Rows are points. Before rounding, the points of a table are all equally far from one centre. They may lie mostly on one side of it. Where is the centre, to within rounding?
In the rows, 128 means zero.

Points (6 x 2):
[[117 113]
 [122  97]
 [176 178]
 [117 112]
 [216 152]
 [200 169]]
Centre: [170 124]

Points:
[[179 129  54 113]
 [198 141  53 157]
 [130  69  91 107]
 [ 90 140  64 132]
 [155 108  90  90]
 [194 134  93 114]
 [141  61  66 119]
 [209  97 101 139]
 [155  59  96 117]]
Centre: [143 114  91 161]

Points, 12 rows:
[[155 142 184  82 156 112  89 166]
 [147 141 141  68 131  58  91 180]
 [158 104 132 142 209 143 157  65]
 [110 175 154 119 130 123 119 118]
 [146  47  88 119 212  73  91 157]
 [170 177 143 159 242 137  93 153]
 [185 186 122 100 170 132  67 173]
 [ 90 132  81 128 133  77  89 160]
 [178  39 132 108 160  80 115 161]
 [153 122 152  74 192 139  71 148]
 [196 109 110  83 124  87  89  95]
 [165 125  97 109 248 134  69 169]]
Centre: [165 136 108 124 186  88 139 144]

Points (19 x 12):
[[139  94 121  52 104 183  51 108 156 155  87 104]
 [158  62 152 147 130 197 114  37 105 148 113  72]
 [129  52 138 165 104 166  86  40 139 154  75  52]
 [144 102  95  71  96 170 142 100 145 131  35  73]
 [153  44 111 159 105 180  80  46 120 110  87  57]
 [126  50 126 165  96 158  81  57 179 169 119  74]
 [ 87  93 108 141 103 150  72 137 185 102 140  63]
 [138  92 168 165 137 167  61  71 135 182  75  56]
 [ 82  98 194 123 132 167  91  95 139 156 148  66]
 [107  86 147 153 113 158  61 113 159 197  66  64]
 [117  46 157 115  88 161 111  48 169 170  98 114]
 [146 105 129 183 116 125 129  62 132 206 133 125]
 [ 84  50 150 113 140 149 122  96 183 113 114  86]
 [104  93 134  97 104 125 116 113 165 138 161 168]
 [131  60 112  74  76 160  64  79 119 108  66  44]
 [115  72 143  97 167 159  99  58 166 154 120  82]
 [150 104 104  43  94 150  76 113 123 106 152  52]
 [139  69 112  86  82 117  41 153 138 123 112  36]
 [120  47  85 103 129 188 121 100 157 116 105  57]]
Centre: [145 102 133 128  99 133 105 108 119 131 106  93]

Points:
[[139  65 138 171 116 141 173 118  75  42 106  93 161 143 135 119 206 130]
 [177 106 138 178 105 145  69 107 133 123 151 151 116 116 130 122 180 239]
 [125 160 118 191 108 156 168  99 107 122 152  55 178 148 162 136 177 192]
 [175  51 135 128 116 162  96 171 101  66 167 149 124 176 186  96 197 173]
 [171 144 122 181 142 160 166  87  63  89 140  89 216 149 133 126 140 199]
 [188  99 161 185 179 131 124 135  37 134 146  98 150 146 178 176 160 112]
 [195  92 109 122 126 139 210 127  84  52 154  66 187 109 193  90 178 175]
 [178  84 165 159 193 166  93 126  74 117 143  91 209 136 167  95 153 175]
 [175  93 156 218 124 143 149 191  75 106  79 175 196 186 152 118 178 164]
 [211 118 145  88 146 161 104 124  73  86  88 169 146 175 168 145 135 132]
 [161 125 176 139  88 150 166 144  76 112 151 121 194 214 103 124 194 174]
 [157  78 187 186 122 140 111 122  75 122 155 106 193 202 157 121 129 189]
 [154  93 132 179 175 133 131 113  48  61 106  93 151 126 151 126 229 146]
 [166 100 160 150 170 138  77 159  67 141 170  68 140  85 181  81 187 183]
 [200  86 109 155 148 158 125 197  62  64 161  61 156 144 154 139 121 216]
 [224 107  90 161 136 160 123  91 132  95 144  75 160 112 174 156 163 181]
 [152  64 148 136 123 136 131 116  66 102 148  74 243 127 136 141 158 162]
 [227 132 122 208 195 141 113 173 111 122 154 128 149  76 122 177 154 166]
 [248 100 161 179 140 174 197 112 109  90 137 111 145 100 157 127 161 147]
 [137 117 111 167 122 137  75 223  74 111 109  99 195 111 132 157 174 127]
 [227  76 112 150 156 127 145 154  67  41 150  52 166 135 152 117 155 159]
 [205 104 100 166 128  95 104 172 129 144 142 111 191 196 159  77 210 209]
 [179 108 185 151 178 182 118 159  96  78 155 117 156 145 211 130 220 175]
 [160  46 153 111 128 143 133 121  60  99 108 112 151 172 148  72 207 141]]
Centre: [156 120 135 137 140 100 155 163 109 112 134 137 148 123 155 123 151 175]

Points:
[[ 55  96 162 112 130 132 165  84 106 165 146 137 113  91 183 113  63 126
  129 118 153 187 177 173]
 [ 98 142 125  80  93  93 160 120  94 195 124  99  34 130 181 134 116 151
   98  83 163 113 148 132]
 [ 82 179 147 139 148 130 142 128 163 144 173 107  55 103 181 110 136 128
  120 141 184 184 166 140]
 [ 65 137 145  43  87  74 143  99 129 170 129 122  98 126 180 109 146  80
  160  66 249 185 165 118]
 [ 50 159  68  79 135  82 137 144  66 149 110 140  69 123 173 134  88 128
  147  65 178 160 155 114]
 [ 45  99 130 107  81  93 110 129  61 135 186  89  70 101 175 146 101 124
  161 159 137 141 169 126]
 [109  70 117  96  91  63 179  71  84 155 136 121  71  81 177 200 127 128
  120 134 177 124 173 148]
 [ 64 108 174 133 147 115 120  55 130 133 147 101  67 103 158  93 149  95
  126 109 213 144 204 111]
 [ 62 135  79  61  84 152 121 110 106 131 101 115  58 110 173 181 145 115
  118 120 168 166 192 141]
 [ 56 178 131  93 156 100 165 132 128 145  75  86  50  85 124 149  70 158
  158 181 229 134 131  77]
 [102 120 125 107  84  91 121 138  77 138 148  77  83  93 159 140 168 154
  147 114 179 121 180  83]
 [ 61  88 142  93 118 159 138  84 126 186 123 103  72 109 116 152  79 131
  110 123 143 128 166 156]
 [ 86 128 181  94 109  98 161  75 107 166 119  93  45 145 152  96 163 127
  164 138 163 157 197 109]
 [ 11 177 120 109 132  99 156  89 154 115 130 142  83  77 188 115  82 110
  141  99 186 199 153  97]
 [ 48 104 103  89 140  59 138 131 119 120 143 116  26 111 180 157 140 110
  129 109 218 181 166  98]
 [ 23  94 104 139 180 128 131  44 113 146 136 108  51 139 142 157  80 126
  135  92 204 130 146 173]
 [ 50 124 152 118 119 114 185 128 118 155 113  53 107  51 188 193 108 113
  123 144 190 124 168 188]
 [ 74 157 164 144 143  58 141 105  94 149 133 139  93  85 161 161 119  98
  120  73 186 159 155 129]
 [ 92 160 116 113 133 103 171 115  66 218 114  94  75 124 170 121  76  93
   88 142 152 145 165 104]
 [ 90 144 120 109  82  80 170 122 146 181 131 117  86 124 182 140 195 178
  163  93 170 130 132 123]
 [ 82  96  96 100  93 130 180 113  92 156 142 154 100 142 167 139 133 159
  106 123 144 128 156  84]
 [ 81 128  97  65 114  70 171 142  68 186 108  96  95 131 136 115 128  77
  162  84 244 160 138 148]
 [ 20 152 120  95  99  51 128  76  85 140 101 125 125 113 193 111 102  64
  107  92 197 171 149 140]
 [ 67 100 117  77 159 112 166 117 110 140 173 121  38  60 217 175 107 136
   79 160 173 133 148 115]
 [134 143 164  83 171 159 171  87  39 171 119  84  80 115 157 113 105 135
  117 120 210 154 164 137]
 [ 82  96  77 115 144 130 125 147  87 141 103  79  81 122 195  68 144  71
  109  83 206 109 171 132]
 [ 11  89 121 118 146 120 150 143 119 141 105 143  99 103 169 142 129 102
  115  74 179 152 153 106]
 [130  55 140 106 144 200 127 118 123 177 118 153 107  90 131 159 133  94
  151 110 192 126 141 154]
 [106  74 113 140  89  82 138 144 155 156 115 110  91 104 160 110 112 137
  146  77 187 181 135 148]
 [ 75 120 117  89 161  61 138 105  94 130 135 111 108  46 142 142 112 101
  123  85 198 192 156 115]]
Centre: [ 96 127 115  87 141 119 133  82 127 147 117 101 103 118 210 140 102  98
 183 148 197 117 114 120]
